Each wall is flat, endless, passes through zero and stands at right angles to its row. A trip goes straight from one point to another. List the walls that it crosses, first one first.

Walls:
(1): -35 -50 3
(2): -31 3 -48
(3): -10 -38 -34
Trips:
58 24 -5 to 8 -62 6 -> 3, 1
1 62 11 to -40 -5 22 -> 1, 2
-9 17 -50 to 7 29 5 -> 3, 2
61 -34 4 to 28 -34 -27 -> 1, 2
72 73 5 to 8 -51 -10 -> 3, 1, 2
-48 -76 -4 to 14 -67 30 -> 2
19 19 -2 to 0 -21 56 -> 1

Walls:
(1): -24 -52 -22 -18 55 -12 -12 -30 12 35 13
(2): 3 27 -18 21 21 -9 -24 -33 -77 -26 15
(3): 58 -8 -26 -79 -66 0 -43 70 -13 -11 -19
(4): -21 75 -25 30 37 36 -41 -4 24 -24 31
(5): 21 -28 -75 -18 -17 30 16 -12 -73 16 34
(6): 14 -62 70 -20 61 29 24 -10 -10 -7 -64
Trips:
-21 71 -39 8 -32 -6 13 -11 22 3 32 to -5 19 22 23 26 9 -55 -39 3 14 -27 -> 5, 1, 6
-58 -48 -91 14 32 -4 -76 13 34 -13 -42 to 65 0 -32 -20 29 37 -49 -32 24 6 16 -> 2
-39 -45 3 33 -35 39 70 -26 22 -10 -20 to 7 9 -23 -7 -5 4 -33 8 1 35 -7 -> 1, 6, 3, 4
-84 27 -3 -50 -46 23 -40 -10 -8 29 -49 to -63 -47 -75 7 17 19 -4 7 22 6 3 -> 1, 5, 3
-10 -8 1 21 43 32 -42 9 -27 62 -11 to 60 -31 -35 28 34 47 16 -7 -21 -48 35 -> none
-53 40 -79 10 -74 -1 -8 21 53 4 -29 to -22 29 13 42 14 -35 -22 -50 -31 65 46 -> 3, 5, 2, 1
4 -37 -63 75 -48 -9 54 -9 -18 -24 0 to -48 -65 16 -25 33 -35 7 14 87 20 -58 -> 2, 1, 6, 5

Walls:
(1): -6 -18 29 40 9 12 3 -68 -7 21 -47 -41 28 -34 -16 -67 -2 -7 -11 8 -15 5
 -35 -2
(2): -30 0 33 2 -13 65 -3 -25 -31 15 22 15 -8 11 20 4 -24 -9 26 -7 4 -9 27 32
(3): 24 -12 -13 -10 36 7 -21 -8 -2 16 4 -51 -12 -57 -19 -2 -9 12 -30 -1 23 57
 7 52
(4): 18 -66 -20 10 -4 42 29 37 10 5 6 -2 34 4 14 9 -8 -8 -35 -19 48 13 -4 39
(5): 5 15 21 11 -54 23 -21 34 -14 -4 28 -25 20 28 17 9 14 -10 9 -7 -1 -45 -4
 -67
Trips:
-5 -54 17 21 -55 -38 42 5 5 27 33 -91 15 -17 4 -41 40 16 15 1 -34 -12
 -16 -1 to 4 23 1 -28 -1 1 29 -2 -79 -14 36 -9 -46 44 -2 42 -6 -22 -24 51 7 -6 -6
 -46 -> 3, 4, 1, 2
-38 -26 11 39 -12 73 6 -19 43 91 -50 -19 -8 35 20 -10 -17 28 40 36 -4 -4
 8 20 to -28 -28 -39 -6 -47 -9 18 -40 -14 -28 -7 -18 -18 -10 35 2 -27 -21 -27 9
 37 47 -7 -51 -> 5, 3, 2
23 -59 -37 78 23 9 20 -2 19 -29 -29 23 -7 12 10 -6 30 -34 -22 17 -4 -36
 -37 24 to 1 48 -4 23 -19 43 -13 -20 -6 46 -19 6 21 28 39 19 38 24 -36 5 -19 43 30
 -28 -> 5, 2, 4
-12 5 69 -14 6 -8 -70 -3 7 40 43 66 38 -17 7 22 -36 34 -43 40 -6 8 20 -9 to 35 7 17 16 -57 51 -22 10 -10 -10 -15 42 26 -23 -7 18 -25 11 -11 32 -16
 -14 -10 -1 -> 3, 4, 1
-10 6 12 -5 22 3 -3 8 -9 12 41 -15 6 1 -29 -2 12 21 -32 -13 22 0 17 -83 to -22 -28 -13 50 32 -51 26 16 4 -3 8 8 41 15 72 -21 16 2 -31 -12 24 39 8 6 -> 4, 3, 1, 5

Walls:
(1): 6 37 1 -45 -21 8 -66 46 27 36 -18 34 -44 72 41 -9 -26 7 24 -57 28 -22 16
 -14 -27 -23 -12 -12 -30 4 39 -8 -28 -28 55 62 7 -2 21 3 85 32 23 -9 46
 24 77 6
(2): -8 31 -14 -9 -8 5 -69 26 -6 -24 11 16 14 40 16 -6 -10 -42 16 -37 -17 9
 -11 13 87 -10 25 44 -8 -5 23 -71 40 73 21 -2 -37 -2 18 -71 1 -22 23 32
 24 7 15 22
(3): 59 44 -47 1 -15 42 17 22 -26 -16 34 9 63 -46 -12 -16 -26 -20 -14 -25 -37
 -42 10 -31 14 41 52 -14 -2 33 -33 -20 18 -24 39 -16 -13 -2 -16 62 -2 7
 -6 37 -66 27 -43 5
(4): -75 62 -5 24 -7 -63 54 34 -7 24 -32 -39 -65 -57 -4 -5 15 62 -27 -22 36 0
 23 71 -13 -27 -37 44 -26 -28 48 -17 70 26 -43 26 -28 9 -33 44 -21 12 16
 -32 -63 -72 -2 -14
(5): 0 -26 -16 16 -39 -30 62 27 47 29 -12 5 -14 -76 -69 36 -49 14 16 -23 43
 45 96 11 69 27 -27 16 43 -56 25 -30 30 -9 5 54 49 6 -30 -24 -70 43 8
 -19 2 -77 30 -12
(6): 43 -56 -24 45 32 -48 -29 -55 -51 -40 -49 -43 4 7 -47 -25 -6 21 36 -22
 -26 -39 -18 7 -33 25 21 56 18 41 -25 -15 -84 41 50 21 -43 -20 -42 9 -14
 -27 17 81 -32 23 -22 -2
(7): -3 -88 -12 36 -42 -18 -108 59 -41 -15 -6 -18 -59 -44 -26 -27 34 -14 1 11
 6 20 -24 1 -44 -23 53 63 32 -17 5 69 -12 23 -19 40 34 4 17 -5 31 -17 21
 -24 -35 24 34 14
Trips:
12 -7 38 -13 10 14 114 18 -47 0 38 3 -63 13 41 12 -36 50 23 -51 28 37 8
 -18 59 -52 -17 -29 14 -56 5 -9 -9 34 -18 77 -11 -13 -26 -9 -58 26 38
 -39 -56 20 -47 55 to 44 11 -9 5 -62 -40 27 -5 -21 -40 31 28 24 -95 -73 -13 -28 -48 -68 -56
 -21 -45 9 62 57 3 4 -57 -10 3 -15 -25 -30 -19 -13 2 -38 -67 15 53 -7
 -27 11 12 11 -57 26 -34 -> 3, 6
-6 29 70 81 -25 -40 -53 -32 -8 -76 33 -15 3 -2 8 44 -54 -23 10 -21 -11
 20 19 -19 -66 -28 -14 36 59 -45 -24 -5 -48 28 7 -41 10 3 36 26 -14 -19
 -27 84 26 58 -3 31 to 32 4 81 39 -22 -15 23 -57 3 34 5 -62 -21 40 17 39 -33 7 -22 -27 -48 26
 -19 -88 14 -35 96 21 7 -10 -51 -39 39 -4 0 1 -8 -47 14 -10 39 28 23 9
 33 1 3 45 -> 3, 1, 7
-46 -26 -73 -42 5 -9 98 -51 33 -49 -26 40 -1 21 4 -22 -29 55 -15 17 -6
 121 -98 66 9 -7 35 -35 -97 38 50 26 9 9 -20 10 -14 -21 9 -63 2 -2 -38
 -43 -23 -56 -4 11 to -32 -3 89 -79 -77 35 19 -11 34 -21 11 24 60 23 9 -59 -35 7 17 15 36 -3
 51 39 -21 25 34 41 -4 -17 72 -3 -23 -36 -40 -43 50 25 -2 -41 -10 1 76
 67 -13 67 31 -35 -> 2, 1, 4
-39 -4 60 33 18 35 31 -15 75 -2 2 51 16 -3 23 -23 25 69 -1 -5 14 37 32
 -20 14 0 -11 -50 32 48 17 13 -67 22 20 -29 16 -3 32 -19 40 -9 -10 -42
 -8 49 -27 0 to -6 -32 5 37 7 -1 9 -30 4 70 -10 2 26 -86 3 26 -72 10 24 -58 -8 68 -48 -4
 -55 41 28 -43 -63 -27 -5 -95 71 55 65 -24 26 113 19 -37 -38 7 -3 25 22
 -17 9 43 -> 5, 1, 2, 3, 4

Walls:
(1): 21 -32 17 51 -38 51 3 -59 4 20 2 12 32 -14 1 -10 20 45 6 -8 -35 -51 -11
 -1 37 -8 18 16 64 8 -37 -43 44 37 81 -74 75 -56 42 -13 59 -62 17 -41 0
 -6 7 -14
(2): 97 1 -7 -41 -27 -5 12 24 -29 25 18 -20 -11 -71 60 -23 21 -27 -46 -18 19
 -15 -35 -50 -52 14 -63 -11 -29 26 5 27 -59 3 39 5 -43 -64 -53 48 9 0
 -20 45 -22 29 35 -58
(3): 42 23 5 -23 37 0 -43 16 13 -50 -22 17 0 52 28 10 19 18 -28 -1 25 -21 -81
 56 23 -7 -55 -12 -8 27 -33 -6 -12 -15 -5 -47 -13 -5 -22 -31 -7 -25 -13
 64 -6 -37 -54 -33
(4): -9 10 58 38 -18 -21 17 81 35 14 31 -20 20 -26 39 -77 74 -31 61 -41 -14
 -26 3 -37 -23 8 3 13 -11 -4 32 -12 42 -46 59 -52 -15 20 54 36 -20 19 18
 -39 4 63 -21 -35
(5): 1 -8 6 -38 -7 2 1 11 84 -28 4 -29 25 -30 -26 -36 -3 -66 -12 -45 30 49 35
 -55 4 -92 -4 23 53 8 66 59 8 -64 -34 -92 63 -35 -108 -47 45 19 40 -2
 -23 25 23 -26
(6): -30 25 41 -18 -19 -30 21 -28 20 -17 29 19 13 23 17 5 -17 85 1 13 7 -13
 -13 41 -13 0 -33 27 5 -15 -6 -7 -5 16 22 17 -9 32 -5 -33 -1 60 47 -4
 -41 50 48 -40
(7): 25 31 -9 -2 -29 57 32 -6 4 -17 -65 -20 -5 37 -15 23 39 37 4 6 0 121 70
 -36 4 18 8 -17 -22 37 27 -11 13 -38 88 -39 2 50 25 17 18 -15 -32 -21
 -18 -53 7 30
Trips:
21 -8 13 11 -21 -66 59 1 -25 65 -17 9 -16 36 7 -11 41 6 -39 11 -15 17 49
 -21 -4 -1 -18 -45 -84 100 0 -15 -42 59 33 -11 -21 49 12 -11 -1 30 -61
 -68 -28 -55 23 -27 to -10 -38 -68 37 4 5 55 42 4 -4 23 14 -56 6 14 -30 -41 -20 -40 12 31 36 20
 26 60 33 4 12 27 48 5 17 -36 -50 -3 -1 -13 -13 59 8 22 39 48 -44 15 -31
 37 15 -> 6, 4, 2, 5
34 12 23 1 -40 -15 17 43 14 -21 57 -18 4 -5 -65 3 61 -35 -1 21 44 0 -50
 12 23 37 -89 -13 26 -9 27 22 -7 2 -21 -37 16 3 43 57 -32 21 11 -43 45 9
 72 31 to -18 37 23 15 60 14 -11 -23 30 43 -2 36 -16 9 2 -16 5 8 -4 -11 25 -34 13
 2 -24 -26 -37 -3 -2 -20 -16 14 11 0 -50 16 13 58 -44 15 -27 1 18 -94 7
 6 5 -13 -> 2
56 -21 18 43 8 26 -8 83 -20 15 9 82 48 3 -48 -71 20 19 -14 -60 -14 -23
 56 14 27 -13 -8 -13 -14 -23 37 23 31 -61 -1 -35 0 -12 34 1 7 -15 27 -36
 -64 -19 -21 -47 to -77 -8 -8 -41 -43 -42 24 28 9 -22 88 44 -26 7 -5 25 28 -32 -34 -18 3 6 0
 38 46 39 -25 -75 13 -51 30 -39 -66 27 1 4 -21 22 70 5 1 0 13 -29 -36 14
 -14 -13 -> 3, 6, 7, 5, 1
92 4 52 -34 41 -42 -54 19 -83 -81 -17 36 41 -68 3 48 4 -3 70 -14 -15 -1
 -73 -16 -25 35 -14 -9 -3 -54 78 41 -41 27 9 4 -54 -49 10 82 13 15 -63 1
 -35 49 11 -11 to -8 -3 -47 74 11 -67 21 -9 -29 26 -30 38 -10 96 10 -43 -43 -41 32 -26 29
 64 24 -23 -25 14 -22 5 57 -30 0 -37 -7 -14 9 -37 29 -2 -2 -14 -49 19
 -34 -1 14 -80 5 -24 -> 7, 2, 4, 5
-91 -41 -8 18 -45 11 30 -11 -26 36 3 -72 -20 53 26 -29 -29 23 7 28 3 -6
 58 15 -15 2 -17 21 13 -14 -34 -51 47 -18 13 -19 -21 -55 -40 -16 -30 -23
 26 47 1 75 -14 -71 to 39 15 39 -21 -25 72 -7 23 -36 57 -38 -25 29 23 -7 -36 17 6 8 -50 30 49
 -25 25 -38 -4 -31 -56 -3 17 7 -60 -7 -17 10 -14 -4 23 14 -36 -32 -18 11
 -7 51 -24 8 63 -> 5, 7, 3, 6, 2
-12 -2 3 29 -12 -23 -22 29 -57 16 -11 -34 -17 11 5 -37 -46 -43 -30 -54
 -28 93 -24 58 34 -36 11 26 -7 -3 55 -31 49 -18 29 41 46 -55 -2 20 3 12
 28 -26 -14 -27 -72 -28 to 35 -51 -46 83 38 63 -7 -8 17 2 18 0 -43 56 -5 11 12 60 22 -15 -27 63 18
 22 -12 -68 32 41 33 -14 -38 34 -74 -19 -16 2 21 29 -5 -45 -70 46 22 -2
 -18 44 74 0 -> 4, 1, 6
3 24 40 27 -14 12 -39 67 44 79 -25 -64 -6 -5 13 1 -56 49 -15 22 -40 64 4
 52 -4 -8 -78 -15 -10 51 -13 29 -28 -56 -12 39 0 -31 15 0 -19 43 9 -24
 -26 9 -5 -17 to -44 -24 -19 -41 -59 15 -2 -8 24 -38 -12 -65 -5 61 -16 45 -27 20 20 -46 6
 -32 -4 13 1 22 15 -6 -64 -14 -25 39 32 80 26 20 -39 55 -20 -30 -33 -19
 -58 25 4 16 53 -5 -> 5, 4, 2
-21 -2 2 15 -10 -1 -18 31 8 -44 -16 70 15 -32 -3 21 -1 65 -2 -35 -8 20
 -37 7 -7 7 14 8 86 -24 17 8 -37 42 37 0 -9 -73 2 32 -50 -40 -20 46 90
 10 31 10 to -9 57 28 10 19 -48 -2 -5 -37 -15 93 -5 -16 66 69 -53 13 -9 -64 71 24 -28
 7 -20 -22 0 -13 -20 29 5 -75 -43 -22 -83 18 1 -4 40 -48 -31 -78 -37 77
 -2 -53 -12 -4 -42 -> 6, 4, 1

Walls:
(1): 4 -23 13 43 -47 55 54 66 15 16 -7 19 -8 -14 -17 -4 -3 35 5 -11 2 -21 45
 5 13 -11 -29 -26 -55 -59 6 37 -23 -41 30 -21 -34 -22 31 -1 43 32 -19 55
 23 59 -8 -5
(2): 0 24 7 -12 60 19 7 48 -12 -51 -6 17 8 27 -22 -2 -44 2 -63 69 26 30 3 -13
 -10 17 0 6 -14 -44 -5 2 -23 40 -12 64 10 -30 17 -52 -17 10 -32 -36 -66
 -30 39 7
(3): 5 29 9 29 -3 -61 41 32 -37 31 -69 -22 34 10 36 17 55 10 14 -9 -61 32 49
 -31 7 -89 -22 -59 2 -19 -4 -7 -28 29 14 13 20 -29 50 39 -84 0 -22 16 1
 -18 51 -31
(4): -74 40 -5 6 -9 -4 -2 1 37 -33 -50 -9 -25 -51 -15 -32 -10 6 40 -9 2 26
 -37 -28 -11 -52 7 -17 -11 -12 -18 -30 -22 18 37 -17 -20 -28 -46 9 -27 4
 12 -30 13 -6 -24 33
(5): 36 -10 15 84 40 16 -49 -49 -21 24 17 35 -44 -56 26 -9 -9 12 31 31 -86
 -40 -18 39 -30 34 8 23 15 -94 -58 -11 18 -34 7 32 -22 12 -29 -13 -22
 -34 1 45 33 -26 19 -21
(6): -35 -17 39 9 -16 -2 9 -22 19 -16 -31 56 -39 -69 -16 48 -25 -7 50 64 -17
 21 -70 9 -26 27 -42 -4 28 24 26 2 -80 28 -3 -19 16 1 11 -5 -16 -5 -8 -2
 44 -5 -36 34
(7): 68 35 35 3 20 -39 56 36 -56 40 -87 -40 48 4 -23 0 35 1 48 -5 19 -26 -20
 7 -8 6 -15 -22 22 104 -22 -40 1 -14 42 33 -32 26 30 28 -43 0 48 -9 -6
 -2 22 8
(8): -7 7 -8 7 37 35 25 3 -11 13 -49 4 54 -51 -25 -15 40 14 9 36 -8 -10 -56
 11 -35 36 1 -51 -20 -21 71 8 -14 18 54 -25 -5 -5 -15 -2 -10 -66 36 -9
 -32 -15 48 -25
Trips:
1 -1 24 27 22 -12 -31 -3 37 42 -17 17 -34 33 -13 -87 -82 -10 -43 -10 -21
 5 -19 -18 -7 -47 -4 -53 -62 39 -20 -60 7 27 1 -16 47 21 -6 7 38 -3 -10
 -5 6 3 18 45 to -43 7 -2 -38 47 -15 24 -35 -27 -53 -35 53 -12 -12 -121 -28 29 -58 -39 18
 -46 -2 -34 44 65 -47 36 44 24 29 -69 31 28 -16 -69 -52 -30 16 1 -4 56
 -61 43 -9 23 44 14 48 -> 6, 2
14 34 -114 -2 34 2 -1 -31 -12 -17 -8 -37 -16 -24 -38 -54 -8 6 7 47 2 20
 67 39 -14 11 32 -20 49 -3 -30 -49 41 105 99 27 -10 0 -20 19 60 9 12 -37
 17 21 30 15 to 0 64 -17 3 17 -14 18 18 0 5 32 -4 37 26 0 -30 27 32 48 55 18 -31 -11 -9
 1 -4 -1 27 10 -6 34 -29 -49 10 -22 -85 9 6 -3 43 34 -29 7 -17 -13 -3
 -33 26 -> 5, 2, 6
15 -9 20 -73 59 36 53 -20 53 -4 23 7 -19 44 81 -19 -4 -74 -71 -9 -49 37
 -48 -1 9 -7 -45 -39 5 9 21 -18 -7 54 30 -25 -50 -49 -44 -29 -2 15 -39
 -13 -20 -30 -24 76 to 24 19 44 6 -33 39 24 -14 14 -33 6 43 4 -4 6 -8 -30 6 -29 -14 39 -19 -29
 -79 -8 50 -37 -16 -48 -8 2 20 -35 -20 -76 -21 38 -36 -30 -13 -16 16 12
 -24 -12 -19 -23 31 -> 8, 1
49 65 -5 63 -39 43 -61 -31 29 -6 -34 -34 -5 -20 2 15 31 17 -5 1 -14 26
 -25 1 29 22 27 49 17 -4 -9 0 -56 3 64 -10 -2 48 -1 15 16 -76 24 51 10
 28 66 -6 to 24 -24 -8 29 -17 -41 60 8 13 35 -10 66 19 -4 -31 29 -57 7 49 -2 -17 -60
 90 8 -97 -17 -25 2 6 -8 -25 -17 43 35 -26 -22 46 20 -12 34 -1 79 14 -7
 -30 15 -55 44 -> 4, 8

Walls:
(1): 3 -40 -55 -36 -2 -38 86 24 -16 68 11 -33 -27 8 19 20 -15 28 29 40 -3 -7
 -17 -17 17 15 15 35 -37 25 31 48 56 11 -14 -7 -26 -39 -19 -25 -15 7 3
 -61 -3 -13 5 23
(2): -30 -38 4 38 50 -1 16 -30 -13 -9 -6 -28 -12 11 -12 -7 -8 -23 14 17 33 9
 -9 33 33 -43 -43 54 4 -13 -6 -47 20 35 16 -8 -26 0 -18 7 25 26 6 7 -33
 4 55 31
(3): -64 53 0 -51 -11 5 -6 -3 -20 75 24 -10 -40 -8 15 -35 34 -20 4 -45 -34 1
 -8 58 -2 -45 17 16 -44 -14 4 -31 -23 47 -12 40 56 -11 18 -15 -30 -67 4
 18 19 35 6 -33
(4): 4 41 34 -42 32 -34 -29 88 18 -77 12 -43 -2 -35 67 -16 -15 -11 -5 43 -4
 -7 69 -14 -35 19 -18 -18 -8 10 22 65 -29 -9 -16 -10 -25 -54 -13 7 2 -2
 -4 -17 57 18 -22 -40
(5): -8 22 -25 2 32 -24 0 -31 -45 -20 59 -9 28 -18 -21 14 36 30 -24 -14 -18
 31 -53 -56 5 -17 15 -58 -15 -28 17 28 45 -14 -37 25 -39 -9 0 43 -13 -1
 -35 -11 4 34 4 42
(6): 3 -23 -21 22 13 -12 -32 -10 4 -10 -100 9 -42 -45 25 -7 12 28 -15 6 1 87
 -33 -35 24 -26 -43 21 -28 54 33 -10 15 33 -90 -13 75 52 30 47 -1 25 11
 -41 31 -33 16 3
(7): -44 -5 -4 -6 19 -11 -13 -62 -5 15 65 -15 -31 -9 5 -20 -16 21 37 -51 -50
 23 -3 23 3 -17 4 2 -8 18 42 -19 -35 15 -22 -15 4 -37 26 33 33 -5 16 10
 -24 -46 46 -35
Trips:
-45 8 -16 -15 -29 -31 -66 12 35 6 -71 21 -19 -17 64 49 -8 3 -3 14 -23 65
 42 -4 13 -12 -2 -5 -54 -36 -22 5 28 72 60 20 -14 5 -66 -51 23 -3 4 31
 39 15 35 -22 to -19 40 -25 -32 44 -34 7 -11 -15 -50 -6 51 -56 55 19 31 38 95 -24 -14 7
 80 -25 2 41 -26 -12 30 4 26 -4 -10 -8 -13 1 39 35 -29 56 -24 37 -19 -93
 -84 -23 27 -35 -14 -> 1, 5, 2, 7, 4
26 37 1 26 -16 13 -63 -32 29 15 -13 -84 -9 -15 25 58 121 21 35 8 -59 8
 -57 26 50 -51 8 75 16 -31 13 -12 -28 38 -7 -2 38 -5 -16 14 -31 10 -1 20
 21 42 -60 -32 to 31 42 -51 -14 -46 44 63 1 -65 -31 -62 30 -36 -14 -9 56 71 6 41 69 -54 9
 54 14 -6 -8 -12 -8 -21 -6 -29 21 -78 56 -27 -10 3 1 13 42 -12 -24 -51
 10 19 36 -1 35 -> 2, 7, 4, 1
31 0 -9 -18 -69 -26 -17 17 39 -16 -49 -13 23 -3 54 -10 10 -34 -16 -14
 -32 45 -18 -3 12 -9 28 0 -53 -58 1 60 0 29 -27 -22 -67 39 37 -15 -22 26
 -28 24 3 20 49 -27 to -36 -13 -13 -3 -36 -41 -3 41 -29 19 -85 -34 20 -24 35 -3 54 9 15 -14 -46
 -1 -29 -25 39 31 -22 7 -89 15 35 -12 16 2 13 12 32 -10 -76 -70 27 40 5
 12 64 -5 27 -6 -> 5
8 5 -21 4 15 16 -6 -43 43 -44 8 -70 28 11 26 24 -6 14 69 54 16 -71 25
 -17 -74 -13 -25 -45 -32 -19 -31 -23 40 3 -43 -36 -26 -27 -12 31 -23 -23
 67 26 -29 -4 29 9 to -12 38 -21 -84 16 -7 -14 37 -18 -6 -30 48 -14 30 5 -4 54 -25 -19 29 60
 14 1 -3 -32 9 -30 -35 -48 30 -25 38 10 29 18 39 19 -4 -60 -19 2 32 14
 57 21 17 55 24 -> 7, 3, 2, 6
